Each row of a before or after table is a point. One or more steps were done to the points. Then noise was added and the rows were shuffled. The steps act on columns, c1 being the first. Write out the steps. A step turns or swaps two columns, mirrors them in a line or flattens them onto one, adds a multiple of one to another, or multiplies or shifts one. Angles are multiples of 10 degrees, from the lower column toward the higher: turns from -170 to 170, lines from 10 to 170 but not 90. Use the fewest steps. Two steps may share a column if one is a turn and the other turns, adds or multiplies; they go together, in the order done. Otherwise the lowest column goes first.

Before, 12 rows:
[[-0.44 -0.42]
 [ 0.01  0.20]
 [-0.67  0.01]
 [-0.61  0.39]
 [ 0.03  0.12]
 [-0.38  0.56]
 [-0.51  0.04]
 [-0.09 -0.38]
 [ 0.49 -0.77]
 [ 0.13  0.36]
 [-0.78 -0.14]
 [ 0.06 -0.81]]
After (12 x 2):
[[ 0.06  0.51]
 [-1.65  0.42]
 [-0.24  0.01]
 [ 0.34  0.77]
 [-1.11 -0.03]
 [ 1.23 -0.37]
 [-1.27  0.44]
 [-0.94  0.95]
 [-1.91  0.27]
 [ 0.01  0.60]
 [ 0.16 -0.41]
 [-1.52  0.77]]
Steps: multiply c1 by 2.5; shift c2 by 0.40

Before, 11 rows:
[[-0.02  0.38  0.11]
 [-0.06  0.08 -0.31]
 [-0.16 -0.63  0.61]
 [ 0.13  0.34 -0.42]
 [ 0.54 -0.47  0.79]
 [-0.02  0.12  0.31]
 [ 0.20  0.70 -0.27]
 [ 0.44 -0.47  0.95]
 [ 0.48  0.42 -0.32]
 [-0.35  0.13 -0.11]
 [-0.52  0.32  0.14]]
After:
[[-0.13 -1.40  0.67]
 [-0.04  0.97  0.23]
 [-0.15 -1.42  0.82]
 [-0.11 -1.91  0.62]
 [ 0.00  0.43 -0.06]
 [ 0.02  1.27 -0.42]
 [-0.02  1.15  0.09]
 [ 0.09  1.04 -0.44]
 [ 0.05  2.12 -0.28]
 [ 0.05  0.25 -0.28]
 [-0.05  0.37  0.31]]
Steps: flatten c1 and c3 onto the line at 100 degrees; multiply c2 by 3

Before, 11 rows:
[[ 0.07  0.57  0.53  0.34]
 [ 0.37 -0.16 -0.39 -0.53]
 [-0.44  0.36  0.27  0.07]
 [ 0.27 -0.75 -0.58  0.01]
 [ 0.47 -0.22  0.11  0.38]
 [-0.02 -0.12  0.62 -0.46]
 [-0.42 -0.80  0.40  0.60]
 [ 0.34  0.35 -0.10 -0.13]
 [ 0.08  0.30  0.77 -0.22]
 [-0.47 -0.12 -0.44  0.49]
 [ 0.10 -0.22 -0.59  0.17]]
After:
[[-0.48  0.30 -0.63 -0.15]
 [ 0.21 -0.23  0.55  0.11]
 [-0.28 -0.11 -0.55 -0.31]
 [-0.47 -0.21  0.12  0.25]
 [ 0.23  0.34 -0.43  0.03]
 [ 0.06 -0.77  0.65 -0.01]
 [ 0.62 -0.12  0.15  0.35]
 [ 0.14 -0.78 -0.55  0.45]
 [-0.25  0.36  0.25 -0.10]
 [-0.12 -0.17  0.53 -0.36]
 [-0.33  0.55 -0.40  0.23]]
Steps: turn c1 and c3 by 150 degrees; multiply c4 by 0.7

Before, 12 rows:
[[-0.04  0.68 -0.48  0.06 -0.44 -0.63]
 [ 0.02  0.37  0.54  0.07 -0.41  0.47]
 [ 0.07  0.21 -0.04  0.12  0.48  0.42]
 [ 0.44 -0.14  0.71 -0.45 -0.40  0.39]
 [-0.20  0.29 -0.23  0.50  0.18  0.01]
 [ 0.09 -0.45  0.32 -0.42  0.94 -0.16]
 [-0.16  0.11  0.22  0.12 -0.12  0.39]
 [-0.94  0.15  0.59 -0.18 -0.37 -0.03]
 [-0.41  0.73  0.93  0.26  0.86 -0.25]
 [ 0.15 -0.28  0.66 -0.31  0.01 -0.77]
 [-0.07 -0.71 -0.06 -0.51  0.74  0.26]
 [ 0.23  0.57  0.64 -0.14  0.18  0.21]]
After, 12 rows:
[[-0.40  0.42  0.63 -0.16  0.18  0.20]
 [-0.43 -0.49  0.56 -0.19 -0.34  0.01]
 [-0.17  0.13 -0.01  0.10  0.50  0.43]
 [ 0.42 -0.16  0.32 -0.41  0.96 -0.17]
 [ 0.59 -0.40 -0.07 -0.50  0.77  0.25]
 [-0.31  0.20  0.51  0.06 -0.41  0.47]
 [-0.60  0.31 -0.46  0.05 -0.40 -0.64]
 [-0.79  0.10  0.89  0.25  0.88 -0.27]
 [ 0.25 -0.01  0.67 -0.35  0.04 -0.74]
 [ 0.29  0.20  0.71 -0.43 -0.40  0.38]
 [-0.28  0.01 -0.22  0.52  0.21  0.06]
 [-0.18 -0.03  0.20  0.15 -0.11  0.39]]
Steps: multiply c1 by 0.7; turn c1 and c2 by 60 degrees
